Rows are points. Each copy is the shape, with its points in the same order, stretched, turned, moved and blurred by noise. Is it also mirrored, or only turned?

Shape, 8 rows:
.02, .43, -.33
-.36, -.29, .13
-.13, -.07, .18
.37, -.11, -.27
-.39, -.31, .16
.11, -.25, -.10
.50, .29, -.45
.11, -.25, .25
Copy 1 (8 x 3):
-.08, -.10, -.43
.35, .39, .49
-.01, .35, .30
-.14, -.32, -.09
.39, .48, .60
.06, -.14, .25
-.40, -.43, -.51
-.14, .24, .50
Copy 1 is: mirrored
Copy 2:
.68, .40, .09
-.25, -.41, .47
-.18, -.05, .17
.36, .09, -.32
-.26, -.44, .50
.09, -.10, -.06
.82, .48, -.43
-.30, -.10, -.11
Copy 2 is: mirrored
Copy 3, 8 rows:
.47, -.21, .16
-.31, -.03, -.24
-.12, .12, -.09
.01, -.09, .43
-.34, -.04, -.27
-.17, -.06, .19
.43, -.16, .58
-.29, .24, .07
Copy 3 is: only turned

Shape:
.57, -.47, -.35
-.31, -.08, .01
-.01, -.12, .35
-.42, .16, -.31
.14, .12, .16
.27, .12, -.29
.16, .42, -.06
-.02, -.19, .34
Copy 1, 8 rows:
-.82, .16, -.48
-.03, .29, .43
-.19, -.06, .35
.27, .43, .21
-.09, -.18, -.07
-.17, .04, -.54
.17, -.20, -.44
-.25, -.01, .40
Copy 1 is: only turned
Copy 2 (8 x 3):
-.59, -.09, .77
-.02, -.08, -.21
.13, -.48, -.30
.03, .26, .11
.34, -.35, .08
.04, .04, .60
.52, -.09, .33
.06, -.45, -.31
Copy 2 is: mirrored

Shape, 8 rows:
.45, .15, -.43, .06
-.38, .36, -.30, .13
.28, .40, .42, -.53
.14, .11, .06, .18
-.23, .21, -.41, -.37
.10, -.54, -.12, -.07
-.18, .33, .56, -.11
.27, -.46, .62, -.25
Copy 1:
.04, -.03, -.31, -.22
-.48, .21, -.08, -.14
-.11, -.35, .30, -.01
-.06, .15, .00, .03
-.27, -.04, .01, -.52
.42, .24, .13, -.61
-.29, .04, .41, .14
.48, .07, .51, -.28
Copy 1 is: mirrored
Copy 2, 8 rows:
.56, -.28, -.11, -.02
.41, .22, .29, -.16
.00, -.67, .57, -.21
.13, -.10, .16, .06
.32, -.03, .22, -.57
-.23, -.08, -.33, -.28
-.20, -.19, .61, -.03
-.65, -.46, .02, -.10
Copy 2 is: only turned

Shape (9 x 4):
-.42, -.16, -.05, .11
.19, .35, -.37, -.37
-.16, -.29, .02, -.55
.02, -.06, .26, .35
-.24, -.13, .04, .77
-.34, -.12, -.15, -.22
.05, .23, .28, .19
.04, -.21, -.26, .45
-.57, .39, -.16, .00
Copy 1 (9 x 4):
.02, -.02, -.11, -.29
.38, .36, .18, .15
.21, .26, -.73, .25
-.37, -.14, .30, -.19
-.42, -.44, .48, -.59
.26, .18, -.32, -.08
-.37, .14, .42, -.18
-.08, -.42, .19, -.25
.14, .43, .29, -.40
Copy 1 is: mirrored
Copy 2 (9 x 4):
.21, -.30, .37, .04
-.65, .36, .13, -.15
.08, .43, .38, -.38
.18, -.38, -.18, .15
.38, -.75, .10, .47
.05, .04, .44, -.22
-.12, -.32, -.31, -.01
.15, -.26, .20, .47
-.25, -.52, .29, -.23
Copy 2 is: mirrored

Shape, 10 rows:
-.05, -.29, -.04, -.47, -.26, -.04
-.40, -.11, -.55, -.33, .12, -.29
-.18, -.32, -.09, .32, .09, -.19
.09, .31, .19, -.06, .35, .13
.16, -.11, -.14, .06, .02, .42
.24, -.32, .44, .31, -.05, .42
-.02, .84, .37, -.16, .01, .18
.24, .39, -.37, .41, .02, .00
-.20, -.24, -.13, .01, -.08, .05
-.58, -.06, -.29, .23, -.39, .38
Copy 1:
-.52, .53, .08, .49, .03, -.32
-.88, -.06, .13, .05, -.08, -.46
-.07, .04, .55, -.03, -.04, -.03
-.15, -.59, -.03, .14, .28, -.18
-.20, -.02, -.02, .10, .06, .48
.40, .18, .34, .34, .08, .53
.11, -.64, -.36, .11, .32, -.58
-.04, -.27, -.02, -.62, .38, .02
-.25, .15, .24, .18, -.09, .04
.04, .04, .09, .06, -.53, .34
Copy 1 is: only turned
Copy 2:
-.45, -.38, .07, .13, -.17, -.06
-.03, .04, -.01, .24, -.70, .00
.23, .12, .44, -.05, -.24, .12
.22, .04, -.18, .13, .15, .23
.00, .13, .21, .42, .24, -.17
.03, -.13, .43, .04, .55, -.04
-.03, .21, -.54, -.01, .32, -.06
.13, .86, .16, .30, .01, .07
-.06, .00, .23, .14, -.15, -.18
-.08, .29, .32, .25, .02, -.94
Copy 2 is: only turned

Shape, 9 rows:
.19, -.03, -.31, -.04, -.15, .22
-.19, -.15, -.29, -.10, -.23, .31
.11, .07, -.19, .16, -.36, .02
.02, .03, -.26, .02, .16, .26
.05, .15, -.19, .11, -.17, -.16
.14, -.20, .13, -.14, -.01, -.81
-.16, -.74, -.14, .11, .14, .12
-.11, -.17, -.08, .08, .17, -.19
.07, .19, .08, .04, .08, .30
Copy 1 (9 x 6):
-.44, .08, -.06, -.12, -.01, .20
.05, -.17, .08, .06, .13, .38
-.24, -.11, -.21, -.34, -.01, -.03
-.35, .00, -.11, .23, .12, .13
-.16, -.01, -.29, -.20, .20, -.21
.05, .10, .42, -.22, .25, -.94
-.07, -.49, .65, .37, .06, .07
-.11, -.18, .11, .27, .16, -.33
-.06, -.02, -.25, .18, -.30, .17
Copy 1 is: mirrored
Copy 2 (9 x 6):
-.12, -.09, .21, .18, .41, .15
.03, -.32, -.12, .31, .66, .04
.14, .00, .09, .06, .25, .37
-.03, -.17, .23, .21, .36, -.20
.13, .24, .12, -.09, .11, .21
-.14, .79, -.37, -.38, -.43, .38
-.32, -.38, -.55, .65, .21, .04
.04, .12, -.24, .07, -.01, -.04
.08, -.31, .20, -.07, .12, -.29
Copy 2 is: mirrored
Copy 3, 9 rows:
-.02, -.51, .11, -.20, .17, .07
-.46, -.54, -.08, -.35, .36, .08
-.19, -.47, -.15, .09, -.09, .00
-.03, -.36, .19, .04, .38, .03
.01, -.22, -.22, .23, -.04, .04
.51, .54, -.54, -.12, -.56, -.18
-.38, -.20, -.04, -.60, .13, -.73
.01, .04, -.16, .03, .05, -.30
-.06, -.23, .28, .31, .17, .16
Copy 3 is: only turned

Shape, 12 rows:
-.21, .08, .19, -.05, .05, .21, .12, .09
.27, -.26, -.24, -.14, -.10, -.53, -.40, .11
.20, -.02, .03, .47, .05, -.25, -.05, .12
-.36, -.29, .14, .16, .11, -.01, .20, .29
-.03, -.31, -.09, -.07, -.17, -.14, .39, -.31
.10, .26, .07, .07, .26, .09, -.08, .20
.02, -.57, -.23, -.11, .12, .16, -.30, -.02
-.16, .05, .03, .24, .31, -.14, -.11, -.24
-.14, -.07, -.44, -.37, -.29, -.07, .36, .18
-.03, .04, .31, .07, .18, -.09, .02, .00
-.12, -.04, -.06, -.17, -.23, .14, -.46, -.03
-.15, .11, .38, .20, .32, .32, -.35, .53
Copy 1:
.10, -.28, -.01, .08, -.31, .07, -.18, .15
.15, .11, .15, -.05, .50, .17, .28, -.01
.18, .19, .15, .54, .03, -.20, .41, -.01
.07, -.25, -.11, .34, -.26, .45, .02, .13
-.63, .15, -.29, .15, .00, .27, -.25, -.12
.34, -.09, .05, .02, -.18, -.30, .21, .16
.04, .40, -.15, -.29, -.04, .40, -.15, .09
.21, .20, -.20, .20, .04, -.10, .09, .58
-.71, -.25, .16, -.28, -.15, .31, -.03, -.08
.31, -.16, -.18, .28, -.02, -.01, -.02, .12
.18, -.03, .33, -.17, -.03, .11, -.23, .29
.94, -.34, .19, .19, -.38, -.02, .13, .27
Copy 1 is: mirrored
Copy 2, 12 rows:
.12, -.35, .11, -.18, -.05, -.06, .26, .06
-.21, .29, -.30, .54, -.21, -.62, -.57, .19
-.52, .44, -.03, -.03, .44, -.15, .04, .32
.05, .11, -.23, -.40, .04, -.46, .41, .23
.55, .47, -.20, -.26, -.19, .06, -.11, -.04
-.31, -.37, .31, -.16, .15, -.07, .02, .13
-.13, .05, -.48, -.04, -.68, -.30, .03, .37
-.25, .30, .45, -.18, -.31, -.07, .23, .21
.61, -.24, -.41, -.11, -.09, -.52, -.29, -.69
-.03, .01, .30, -.12, .01, .00, .04, .44
-.07, -.15, .03, .59, -.44, -.26, .06, -.08
-.67, -.68, .13, .01, .17, -.31, .51, .61
Copy 2 is: mirrored

Shape (12 x 8):
-.10, -.33, -.20, .05, -.01, -.07, .33, .03
-.03, -.04, -.05, -.05, -.41, .22, .37, .16
.29, -.52, .01, .02, .01, .33, .27, .21
-.04, -.23, .29, -.28, -.50, -.19, .04, -.16
-.05, -.07, .14, -.32, -.25, .10, .25, -.29
-.16, -.40, -.06, .10, .10, .19, .04, .44
.50, -.01, -.15, .00, .28, .19, -.30, .11
.59, .16, -.05, -.04, .51, -.06, -.08, .47
.53, .15, -.40, -.07, .43, .21, -.45, .25
.58, .04, -.18, .38, .19, -.11, -.19, .09
.22, .17, .17, .11, .31, .22, -.14, -.03
.00, -.05, .18, -.47, -.27, -.17, .28, -.59
Copy 1:
.02, .03, .11, -.27, .27, -.02, -.18, -.23
-.19, -.19, -.21, -.23, .20, -.18, -.44, .03
-.05, -.49, .19, -.15, .17, -.12, -.21, -.19
.05, .02, .06, -.08, -.25, -.31, -.53, .22
-.18, .01, .06, -.02, -.05, -.43, -.30, .31
-.04, -.32, .04, -.45, .02, .15, -.16, -.41
.02, -.31, .16, .38, -.06, .13, .13, .00
.32, -.33, .08, .23, .17, .38, .22, .21
-.03, -.24, .19, .46, -.01, .37, .24, -.02
.41, -.17, -.04, .41, .24, .18, .14, -.14
.10, -.23, -.06, .24, -.03, -.15, .25, .15
-.08, .28, .20, .13, -.08, -.54, -.31, .55
Copy 1 is: mirrored
Copy 2, 12 rows:
-.14, -.02, .35, -.34, .26, -.47, -.09, .03
-.68, .18, .21, .06, .15, -.19, -.35, -.42
-.46, -.47, .47, -.07, .55, -.17, -.24, -.01
-.63, -.16, .35, .13, -.32, -.41, .30, -.48
-.32, .01, .37, .16, -.10, -.01, .06, -.63
-.41, -.34, -.13, -.50, .18, -.53, -.20, .12
.06, -.13, -.12, .03, .67, .14, -.04, .38
.42, -.49, -.49, .18, .60, .14, -.45, .64
.16, -.01, -.52, .00, .94, .13, -.20, .54
.23, .12, .15, -.07, .61, .07, .05, .76
.25, -.06, -.07, -.04, .03, .41, .06, .10
-.08, .03, .56, .30, -.22, .00, .28, -.69
Copy 2 is: mirrored
Copy 3 (12 x 8):
-.22, -.23, .19, .24, .14, -.03, -.07, .07
-.14, -.19, .10, -.16, .24, -.36, -.47, .14
-.33, .08, .21, -.29, .10, .15, .04, -.08
.29, .14, .27, -.03, -.08, .06, -.46, .19
.02, -.18, .31, -.05, -.02, .08, -.31, .26
-.40, .28, .14, .07, -.04, -.28, .11, .00
-.10, -.03, -.23, -.27, -.25, .31, .61, -.26
-.36, .16, -.51, -.03, -.28, .50, .52, -.13
-.20, -.16, -.40, -.24, -.50, .27, .72, -.39
.02, -.22, -.47, -.07, .05, .47, .71, -.22
-.04, -.08, -.15, -.15, -.20, .14, .37, .26
.16, -.38, .32, .12, -.10, .40, -.39, .30
Copy 3 is: mirrored

Shape, 15 rows:
-.01, -.08, .23, .13, -.28, .22, -.02, .33, .21
.23, .01, .27, .02, -.02, -.08, -.12, .24, .26
.03, .06, .10, .03, -.24, .14, .15, .42, .39
.19, .02, .27, .07, -.04, .30, .20, .08, .13
.02, -.08, -.35, .19, -.09, -.15, -.09, .22, -.41
-.31, -.49, .18, .42, .25, -.33, .12, -.33, .09
.01, .25, .23, .09, -.10, .05, .01, .18, -.01
-.03, -.22, -.01, -.04, .04, -.20, .07, -.04, -.05
-.13, -.17, -.31, -.02, .00, -.18, .12, .03, -.08
-.11, -.05, .18, -.27, -.12, .14, .12, .25, -.09
-.24, -.39, .02, .16, .33, -.15, -.01, -.10, .01
-.48, -.22, -.08, .03, .24, -.22, -.13, -.18, -.20
-.20, -.44, .13, .21, .01, -.27, -.19, -.57, .00
-.21, .14, -.46, .01, -.02, -.17, .03, -.01, -.22
-.15, .01, -.11, .05, -.16, -.36, .14, .13, -.30
Copy 1:
.05, .03, -.18, .17, -.08, .19, -.30, .41, .00
-.01, -.05, -.13, .52, .00, -.08, .02, .23, .10
.21, -.22, -.13, .30, -.10, .25, -.26, .27, -.20
.01, -.19, .14, .30, -.02, .14, -.14, .43, -.20
-.23, .42, .03, .04, .12, -.05, -.34, -.26, .18
.78, .13, .31, -.04, -.09, -.24, .36, .34, .75
-.18, -.19, .01, .25, -.13, .13, -.12, .19, .03
.22, .20, .11, .05, -.03, -.11, .08, .03, .06
.26, .25, .07, -.15, .03, -.04, -.10, -.15, -.04
-.11, .08, -.07, .01, -.20, -.03, -.28, .08, -.40
.46, .16, .16, -.13, .15, -.39, .12, .18, .41
.21, .32, .07, -.50, .09, -.35, .07, -.07, .37
.41, .51, .05, -.29, .16, -.16, .41, .31, .59
.04, .13, .04, -.35, .09, .09, -.14, -.35, -.02
.02, .19, .08, .14, -.32, .06, -.13, -.22, .17
Copy 1 is: only turned
Copy 2, 15 rows:
.22, -.14, -.18, -.33, -.38, .13, .21, -.13, -.27
.10, -.07, .00, -.48, -.25, -.06, -.04, .21, -.16
.40, -.16, -.27, -.41, -.39, .38, .10, .12, -.17
.34, .10, -.15, -.51, -.01, -.01, .10, -.29, -.09
-.03, .19, .19, .55, .20, .09, -.06, .02, -.22
-.34, -.94, -.03, .12, .13, -.77, -.19, -.13, .03
.20, .22, -.05, -.24, -.12, -.05, .30, -.05, .07
-.18, -.23, .07, .06, .01, -.05, -.23, -.08, .06
-.10, -.21, .05, .30, .09, .22, -.18, -.02, .06
.05, .09, .08, -.13, -.37, .25, .04, -.38, .17
-.22, -.66, .25, .12, .08, -.34, -.16, -.10, .04
-.41, -.50, .36, .41, -.01, -.21, .06, -.22, .28
-.59, -.67, -.05, -.01, .06, -.56, .01, -.23, .00
-.05, .04, .12, .46, .19, .32, .09, .05, .17
-.14, .07, -.04, .43, -.03, -.07, -.10, .00, .13
Copy 2 is: mirrored
Copy 3, 15 rows:
-.29, -.13, -.11, -.15, .19, -.16, -.25, -.33, -.11
-.33, -.02, .00, -.15, -.19, .06, -.01, -.42, -.17
-.37, -.23, -.12, -.39, .11, .04, -.18, -.28, -.28
.05, -.20, -.07, -.05, .26, .12, -.04, -.34, .02
.00, -.38, .20, .18, -.15, -.25, .08, .50, .20
.25, .34, .31, .66, .46, -.15, .12, .05, -.69
-.18, -.13, -.15, .00, -.09, .20, -.27, -.08, .00
.11, .11, .22, .07, .18, -.13, .12, .09, -.09
.13, -.07, .18, -.02, .18, -.15, .18, .38, -.11
-.18, .13, .02, -.21, .33, -.10, -.15, -.06, .23
.14, .28, .13, .43, .36, -.17, .34, .06, -.30
.20, .47, -.01, .49, .29, -.19, .18, .40, -.17
.57, .51, .10, .49, .26, -.37, .10, .06, -.40
.18, -.16, -.04, .04, -.06, -.02, .10, .66, -.02
-.12, -.11, .33, .06, .01, -.07, -.24, .48, -.05
Copy 3 is: only turned
Copy 4 (15 x 9):
-.02, .15, .06, -.18, -.07, .40, -.13, -.18, -.33
-.01, .07, .00, .12, -.21, .08, -.09, -.35, -.38
.23, .13, .01, -.21, -.08, .41, -.29, -.22, -.33
-.07, .17, -.05, -.08, .09, .26, -.18, -.31, -.01
.26, -.11, -.12, -.03, -.01, .12, .24, .39, .01
.00, .24, -.81, -.03, -.22, -.37, .01, .08, -.24
-.02, -.09, .02, .04, -.18, .27, -.18, -.12, -.09
.17, .18, -.27, .07, -.16, -.19, .06, .03, .01
.36, .17, -.22, -.11, -.03, -.10, .04, .26, .00
.08, .35, .08, .01, -.23, .26, -.16, -.06, .06
.09, .37, -.54, .04, -.12, -.23, -.08, .13, -.21
.07, .27, -.38, .11, -.24, -.32, -.11, .41, -.08
-.19, .18, -.37, -.03, -.20, -.65, .08, .08, -.18
.36, -.10, -.13, -.07, -.02, -.08, -.07, .49, .10
.32, -.14, -.24, .04, -.33, .03, .17, .23, .13
Copy 4 is: mirrored

Shape:
-.31, .21, -.24, -.12, .03, -.10, -.07, -.08, -.28
-.33, .12, .22, .07, .15, -.08, .08, -.01, -.29
.18, .14, -.40, .03, .27, -.15, .08, -.02, -.02
.37, -.25, .29, -.05, .26, -.26, -.07, .22, -.24
-.19, .01, -.15, .05, -.15, -.29, -.18, -.30, -.40
-.03, .08, -.09, -.35, .03, -.28, .24, -.05, .16
-.18, -.11, .11, -.03, .08, .02, -.08, -.31, -.38
.24, -.41, -.33, .21, .19, .31, .33, .50, -.33
.35, -.21, .23, .19, .09, -.15, -.22, .30, -.28
.18, .20, .02, -.05, .02, -.20, .42, -.18, .04
.25, -.27, -.20, .24, .07, .13, -.04, .52, .09
-.10, .13, .07, -.09, -.09, -.07, -.09, .04, -.49
.29, -.05, .42, -.04, .05, .05, -.38, .09, -.31
Copy 1, 13 rows:
-.01, .02, .06, .17, -.27, -.48, .01, .29, .23
.21, -.18, .19, .32, -.29, .01, -.15, .08, .32
.33, .09, -.31, -.32, -.23, -.19, .01, .22, .12
.25, -.02, .09, -.24, -.54, .22, -.10, -.42, -.28
-.31, -.16, .07, -.16, -.31, -.35, .23, .16, .15
.20, .53, .02, -.05, -.26, -.04, .22, .22, .03
.02, -.41, .31, .08, -.42, -.09, .05, .30, -.03
.94, -.31, -.17, -.04, .03, -.11, -.01, -.24, -.22
.04, -.17, .04, -.17, -.26, .16, -.21, -.56, -.25
.26, .27, -.21, .00, -.31, .17, .29, .24, .17
.43, .01, -.06, -.21, .26, .01, -.26, -.44, -.27
-.11, -.10, .07, .29, -.31, -.28, .01, -.10, .05
-.18, -.26, .23, .13, -.37, .11, -.33, -.27, -.40
Copy 1 is: mirrored
Copy 2, 13 rows:
-.01, -.35, .00, .16, -.19, -.20, -.31, -.08, .01
.35, -.04, .33, .25, -.12, .13, -.19, -.19, -.09
-.16, -.39, .04, -.05, -.16, -.12, .00, .08, -.28
-.10, .09, .15, .09, .25, .61, -.21, .07, -.42
.04, -.14, .04, -.15, -.24, -.05, -.60, .06, .03
.27, -.09, -.35, .17, .31, -.14, .12, .10, -.22
.25, -.28, .12, -.20, -.10, .26, -.24, -.21, .08
-.28, -.38, .92, -.09, .21, .11, .21, -.44, -.14
-.33, .21, .38, .11, .01, .55, -.32, .10, -.26
.42, -.04, .04, .14, .20, -.04, .17, .26, -.19
-.56, .12, .46, .00, .01, .09, .16, -.19, -.17
-.03, -.14, .22, .31, -.02, .13, -.42, .08, .04
-.30, .09, .05, .17, .04, .68, -.27, .17, -.03
Copy 2 is: mirrored
Copy 3, 13 rows:
-.23, -.19, .22, -.08, -.22, -.62, .08, .25, .01
.05, -.15, .23, -.48, -.22, -.28, .11, .17, .09
-.03, -.07, -.09, .32, -.36, -.03, -.05, .36, -.07
.61, -.07, -.06, .19, .05, .33, .16, .31, .36
-.13, -.27, .50, .03, -.06, -.46, .11, .10, -.23
.03, .01, -.45, .20, -.20, -.19, .32, -.01, .03
.08, -.12, .53, -.10, -.23, -.36, .11, .07, .10
.72, .33, -.04, -.09, -.08, -.23, -.33, .67, .19
.39, -.08, .21, .06, .21, .31, -.13, .33, .20
.07, .23, -.16, .07, -.25, .13, .29, .07, -.21
.39, .05, -.27, .05, .07, .07, -.49, .33, .08
.01, -.06, .38, -.13, .05, -.44, .15, .35, .15
.17, -.03, .43, .17, .15, .20, .01, .18, .44
Copy 3 is: mirrored
